Each wall is flat, endless, passes through zero and stands at right angles to its row. A trip goes straight from one point to another. Which walls does it cross, in order?
(in the rows, 128 means zero)

Walls:
(1): [143 154 115]
(2): [110 168 114]
(3): [126 133  89]
(4): [111 113 154]
(5): [156 133 110]
(6): [ 63 130 135]
(7): [155  72 162]
(8): [ 96 131 140]
(9): [162 142 132]
(10): [110 169  81]
(11): [152 152  83]
Trips:
[159 104 163] to [214 138 135] -> 1, 4, 11
[132 177 105] to [163 161  56] -> none

Walls:
(1): [ 78 147 127 152  88  81 125 100  94]
(2): [148 126 165 113 138 171 107  73 158]
(3): [ 30 107 129 121  87 161 127 128 171]
(4): [107 125 134 125  87  99 158 119 183]
(5): [150 133 137  85 188 169 111 102  93]
(6): [161 139 118 114 135 125 136 118 117]
(7): [ 98 128 125 130 136  99 137 119 104]
(8): [111 122 130 126 146 157  99  67 135]
(9): [153 116 133 137 127 139  98 111 115]
Trips:
[120 113 106 131 180 182 113 132 116] to [ 95 164 135 125 146 104  89 153 126] -> 7, 2, 9, 1, 8, 5
[ 73 134 135 163 166 126  31 183 129] to [ 87  63  95  93 129  67  68 105 122] -> 4
[162 151 121 161 190  87 174 157  86] to [ 98 178 135 130 175 137 120  74  78] -> 1, 8, 9, 2
[ 86 110  88 135  70 138 134 136  65] to [148 185 138 139 172 141 153 143 144] -> 6, 3, 5, 1, 7, 2

Walls:
(1): [160 144 162 165 146 148 156 159 116 136 172  80  68 201 123 120 141 100
  81 151]
(2): [122  80 130 128 169  67 106 129 143 159 100 160 138 119 170 142 121 129
 100 124]
(3): [106 119 126  35 146 120 161  84 121 114 118 116 162 162 157 116 146 108
 120  94]
(4): [126 151 111 128 119 104 112 148 109 157 151 127  94 135 150  69 192 121
 106 138]
(5): [185 128 167 164 129 127 103  81 122 180 131 106 114 217 148 167 131 149
 104 135]
(6): [124 144 132 138  66 106 133  93 112 144 184 128 141 131  83 185 127 155
 152 162]
(7): [108 101  66 158 139 124 117 110 148 147  86  87 154  91  93 123 143 100
 107 119]
(8): [ 98 160 132 166 131  94 168 156 139 142 167 139 101 104 102 136 113 118
 122 132]
(9): [165 130 119 184 147 111 150 169  96 145 106 134 131  71 170 100 115  81
 140  93]
(10): [ 77  86 147 134 121 138 101 144 185  96 109 118 112 119 147  82 125 132
 148 159]
Trips:
[126 128  88 132 122 112 143 160 114  90 133 203 135 140 181  95 135 123
 176  92] to [135  86  72  60 143 152 139 138 203 121 127 141 173 227  94 139  93 144
 133 124] -> 4, 9, 5, 7
[136  97 163 115 163 168 109 126 196  99 125 112 115 123 170 167  92 169
 197 127] to [155 133  84 124 106 124  99 110 152 107 141  98 138 106 102 131 106 167
 161 146] -> 2, 6, 5, 7

Walls:
(1): [155 150 132 155 124  47 135  72 118 102 116 121 103  56 144 142 204 166
 163 143 174 130 151 144 110  86  87 143 104 113 151 123 139  91 129 156
 109 137  92 106 118 149 139 136 110 156 102 157]
(2): [127 152 154 106 118 148 175  76 112 178 110 120 143 112 128 170 108 111
  83 135 156 116 101 113 136 106 124 144  97  82 156 114 136  93 126 122
 113 105 144 140 157 112 134 127  41 145 200 111]
(3): [138 126 107 169 112 138 195  98 132 100 150 152 131 139  98 160 142  85
 138 109 141 129 120 154  98 106 119 116 105 137 148 174 151 150 160 124
 109 129  69 123  40 149 142 124 134 104 103 108]
(4): [150 169 129 168 163 185 145 166 168 131  59 131 114 132  88 130  84 102
 132  86 108 185 110 135 138 135 153 162 166 108 207 117  98 148 170  84
 162 109 123 157 158 120 122 123 106 190 160 153]
(5): [ 89 141 110 207 128 110 181 149 143  76 124  89 137 138 129 110 161 116
 104 170 131 111  83 160 193 127 164 130 116 156  79 156 150 144 205 130
 165  80 126 119 126  89 145 133 160  87 158 166]
(6): [153 114 130 113 144 125 145 123 115 105 138 137  54 172 142  95 138 134
 173  94 109 139 132 159 107 134 101  69 124  63 203 122 101  79 173 177
  99 208 138 128 152 153  89 129 125  95 156 145]
(7): [118 119 116 146 122 157 184 176 123 101 130 142 144 121 127 116 123 178
 164 123 136 165 151 110 168 103 107 174 101 111  97 108  90  51 121 163
 140 112 130 103 109  96 144  94 155 117 145 132]
(8): [ 60  81  92 144 148 141 121  91  79 157 173 101 166  81 134 107 105 142
 117  87 154  81 144 124 124 144  82  85 138 121  90 132 171  84 157 174
  68 152 162 145  87 153 143  98 108 132 211 115]
(9): [149 134 150 127 130 135  69 137 163  89 135 119  77 121 117 145 122  99
 158 136 161 135 117  98 133 131  99 114 150 129 141  87 133 141 182 136
  94  90  83 187 137 124 153 123 162  90 152 198]
(10): [113  72 158 119 114 113 111 125 167 110 118 157 111 152 146 115 129 112
 157 188 106 103 158 186 109 103 181 119 100 182 120 137 106 106 167 159
 153 135 138 127 185 131 107 175 151 106  73 115]
(11): [198  78 141 134  63 126 141 108 115  98 104  98 132 136 157 107 168 164
 175 144 139 142 134 143 136 143 158 113 122 123 172  76 105 137 104 125
 134 134 147 110 135 166 103  91 121 135 120 109]
Trips:
[106 106 129 158 114  83 132 133 152  72  80 152 128 160 135 187 156 126
 151 167 134 120 114  85 145 115 120 106  70 149 146 151 135 156 124 127
 148 117 125 123  96 157  72 100  92 108 113  82] to [117 100 152  81 109 107 112 149 111 168 148 130 179 150 139 111 129 163
 117 117  88 124  95 123 157 113 157 120 154  93 125 134 117  86 125  28
 138 130 107 163 124  94 107 150 156  97  83 146] -> 1, 3, 5, 11
[135 162 104 138 114  94 132  98 115 125 146  95 148 137 144 107  80 110
  83 179 161 136 163 136 100 121 100 139 115 136 164 108 103 172 158 169
 117  53 113 164 103 147 195 116  95 151 184 153] to [137 152 116 146 134 133 158 161 148 141 139 123 156  81 170 105 139 128
 152 136 139 168 119 164 125 124 103 143 152 126 101 163 152 117  67 204
  77  63 104 173  90  88 158  97 109 125 117  75] -> 7, 4, 9
[147  64 155 149 107 102 138 114 107 147 148 113 125 132 110 137 142 158
 153 110 133 134 124 141 150 139  88 125 109 116 140 127  92 154 180 130
 132 121 155 106 137 139 152 124 126 108 125 147] to [153 105 127 142 153 108 126 136 153 114 131  83 104 109 151 139 115  89
  92 159 127  73 165  92 176  92 141 125 122 133  63  95 200  61 113 117
 153 162  60 189 144 107 154  86 161  54  85 139] -> 6, 11, 3

Walls:
(1): [132 126 105 147 141 146 156 163 147  81 135 154 144 109 151 156 118 117
 172 161 116 121  95  95 130  64 125 154 167 152 139 107 232 133 119 189
 165  76 124  85 137 149 115  90  67 179 155  79]
(2): [106 122 131 129  85 121 142 119 150 142  75 165 121 134 149 144  89 105
 155 164 117  88  84 122 131 142 130  90 104 134 132 102 148 155 133 164
  99 122 175  64  71 110 139 116 130 125 133 119]
(3): [112 171  96 168  76 121 170 113 173  91 144  98 151 155 141 125 131 143
 132 136 135 187 198 143 165 112 152 107 135  83 129 135 167 124 105 149
 128 134 145 146 104  91 118 137 135 108 124 142]
(4): [149  89 115 157  92 143 108 146  93 117 150 174 129 127  86 198 203  97
  88  82 154 116  90 193 150  86  80  91 175 118 102 128 141 120 143 152
 114 114 164 182 151  57  61 143 133  73 121 155]
(5): [116 172 144 105 116 132 152 115  91 114 129 146 123 145 138 171 137 165
 135  89 123  86 128 103 116 117 149 136 163 159 107 150  44 136 180 133
  96  95 170  97 129 121 141 192 144 126 104 117]
(6): [194 104 162 131 115 164 132 105 147 150 110 138 142 104 141 138 113  94
 104  85 109 159 138 129 164 112 105 171 136 106 100 113  98 144 172 185
 159 157  87 191  65 150 137 128 148 118  91 124]
(7): [119 133 102 100 128 128 146 105 157 141  62 166 102 164 110  96 126 141
 140 148 112 165 144 174  69 122 127 179 157 152 167 141 146 126 124 101
 185 116  44  68 127 128  91 145  61  82 127  90]
Trips:
[146 120 130 110 118 133 130 108 128 172  85 147  85 149  78  49 136 135
 145 138 200 144 126 126 148 106  93 112 137 122 161 123 153  64  90  84
 105  87  65  86 124 177 135 169 134 148 154 143] to [128  94  86 122  83 124 174  84  79  97 113  73 132 134  95 130 125  97
 114 114 103 113 125 148 131  85 149 155 130 101 125 149 143 108 111 186
 138 146 102 119  92 104 146 136  95 155  97 174] -> 3, 1, 6, 4, 2
[124 125  91 133 128 147 123 145 140 166 149 119 130 131 147 105 170 137
 109 128 122 176 110 131  97 119 154 128 148 130 137  78 104  92 107 166
 127 171  98 128 145 108 133  85 121 167 121 135] to [165 113 151  76  32 148 154 121 132 151 129 108  80 124 153 115 139 178
 120 142 166 143 169 124 154 147 168 111 132  87 126 145 170 134  95 123
 139 155  95 127  65 170 144 148 141 143 115 137] -> 1, 2
[124 150 160 112 100 146 158 131 143  99 165 115 139 135 130 117 103 184
 106 143  86 119 111  99 111 168  85 146  80 114 129 117  99 126  91 156
  88 117 168 136 132 105 117 110 133 128 103  76] to [140 106 119 165 103 150 146 206 149 169 129 111 168  60 132  58 117 118
  91  92 187 154 127 119 126  71  84  82 181 103 140 149 102 102  68 167
 167 128 163 119  63 144 135 115 183  82 180 132] -> 6, 5, 4, 1, 2
